Each row is a point. To make a cloud, some directions were put in groups of two or more. Within a group, all points are equally far from the middle, so they leave a hole (a ring in 2 directions, a hollow ball in 3). The other directions are filled evenly. Then the cloud was stretched, turned, moved and blurred a little. Count the holes, and give their numbers of directions, smallest first.

Cloud:
|  .69 |  .41 |
|  .38 |  .03 |
| -.34 |  .65 |
| -.39 | -.47 |
|  .42 | -.03 |
| -.29 |  .52 |
|  .00 |  .28 |
| -.14 | -.72 |
| -.59 |  .12 |
| -.18 |  .13 |
| -.36 |  .63 |
|  .32 | -.62 |
|  .04 |  .08 |
| -.20 |  .18 |
|  .47 | -.29 |
Holes: 0

Cloud, 29 rows:
|  .21 | -.38 | -.21 | -.55 |
| -.12 | -.12 |  .48 |  .10 |
| -.04 | -.30 |  .28 | -.11 |
|  .35 | -.02 | -.42 |  .42 |
| -.39 | -.41 | -.33 | -.15 |
|  .36 | -.19 | -.68 |  .48 |
| -.36 | -.16 |  .41 | -.38 |
|  .15 | -.54 |  .24 |  .48 |
| -.35 | -.39 |  .24 | -.20 |
| -.37 |  .13 |  .23 |  .14 |
|  .19 |  .21 | -.02 |  .15 |
|  .41 |  .43 |  .07 | -.33 |
|  .28 |  .00 | -.14 |  .32 |
| -.25 |  .39 |  .17 | -.26 |
| -.13 |  .37 | -.60 | -.17 |
| -.13 | -.02 |  .48 | -.01 |
| -.51 | -.29 |  .29 | -.03 |
| -.44 |  .15 | -.33 | -.39 |
| -.13 | -.16 |  .34 | -.51 |
| -.44 | -.30 | -.19 |  .13 |
|  .10 |  .10 | -.52 | -.42 |
|  .38 | -.31 |  .01 | -.29 |
| -.05 |  .32 | -.50 |  .36 |
| -.40 | -.38 | -.42 | -.21 |
| -.46 |  .25 | -.29 |  .32 |
|  .11 |  .21 | -.94 | -.20 |
|  .13 | -.29 |  .30 |  .33 |
| -.36 | -.59 | -.44 |  .14 |
|  .20 | -.43 |  .14 | -.37 |
Holes: 0

Cloud, 50 rows:
|  .07 | -.13 | -.16 | -.32 |  .34 | -.61 |
| -.54 | -.30 |  .12 | -.19 |  .00 | -.16 |
| -.24 | -.06 | -.07 |  .21 |  .60 |  .01 |
|  .15 |  .48 |  .23 | -.37 |  .64 | -.31 |
|  .03 | -.21 | -.19 | -.34 | -.39 |  .19 |
|  .26 |  .54 |  .17 |  .04 | -.59 | -.13 |
| -.21 |  .18 | -.32 |  .12 | -.59 | -.33 |
|  .19 |  .65 |  .24 | -.23 | -.60 | -.07 |
| -.05 |  .79 |  .13 |  .01 | -.04 | -.60 |
|  .25 |  .24 |  .49 |  .10 |  .22 | -.39 |
| -.39 |  .39 |  .53 | -.62 |  .02 | -.26 |
|  .12 | -.20 |  .33 |  .09 | -.32 |  .02 |
| -.14 |  .52 |  .09 |  .16 | -.60 | -.22 |
| -.05 |  .27 |  .67 | -.47 |  .12 |  .22 |
| -.27 | -.04 |  .10 | -.58 | -.01 | -.63 |
| -.20 |  .57 |  .13 |  .17 | -.48 | -.40 |
| -.14 |  .53 | -.46 |  .37 |  .12 | -.01 |
| -.60 |  .33 | -.46 | -.50 |  .05 | -.01 |
| -.48 |  .71 |  .19 | -.56 | -.15 | -.10 |
| -.32 | -.32 |  .07 | -.08 |  .24 |  .27 |
| -.25 | -.06 | -.25 |  .16 |  .60 | -.21 |
| -.29 |  .80 |  .15 | -.33 | -.30 |  .16 |
| -.31 |  .52 | -.37 |  .35 |  .22 |  .00 |
| -.09 |  .79 | -.40 | -.55 |  .15 |  .12 |
|  .05 |  .67 | -.40 | -.47 | -.07 | -.64 |
|  .57 |  .29 |  .04 | -.62 | -.23 | -.29 |
| -.20 |  .34 |  .72 | -.40 | -.04 | -.33 |
| -.62 |  .13 |  .07 |  .18 |  .33 |  .11 |
| -.27 | -.23 |  .44 |  .06 | -.08 |  .04 |
|  .11 |  .94 | -.18 | -.22 |  .10 | -.41 |
| -.15 |  .16 | -.19 | -.42 |  .23 | -.79 |
|  .52 |  .30 |  .39 | -.53 | -.17 | -.26 |
| -.15 |  .66 | -.04 | -.60 | -.45 | -.46 |
|  .50 |  .06 | -.42 | -.41 | -.19 | -.32 |
| -.34 |  .07 |  .19 |  .20 |  .52 |  .18 |
| -.53 |  .50 |  .15 |  .15 |  .33 |  .10 |
|  .46 |  .28 |  .08 |  .22 | -.40 | -.13 |
|  .02 |  .29 |  .43 |  .18 |  .22 | -.52 |
| -.34 |  .25 | -.17 |  .34 |  .48 | -.23 |
| -.48 | -.04 |  .38 |  .14 | -.14 | -.33 |
|  .26 |  .18 | -.08 | -.59 |  .63 |  .00 |
|  .69 |  .51 |  .17 | -.24 |  .18 | -.09 |
|  .02 |  .65 |  .00 | -.65 | -.33 |  .28 |
|  .15 |  .30 | -.69 |  .25 | -.02 | -.09 |
|  .46 |  .77 |  .00 | -.25 | -.33 | -.31 |
| -.37 |  .23 |  .39 | -.74 |  .18 | -.09 |
| -.03 |  .78 | -.16 |  .27 |  .12 | -.27 |
|  .10 |  .55 | -.46 | -.63 |  .06 |  .31 |
| -.67 | -.03 | -.26 | -.17 |  .35 |  .00 |
| -.53 |  .35 | -.25 |  .16 | -.19 |  .24 |
Holes: 3 (2, 2, 2)
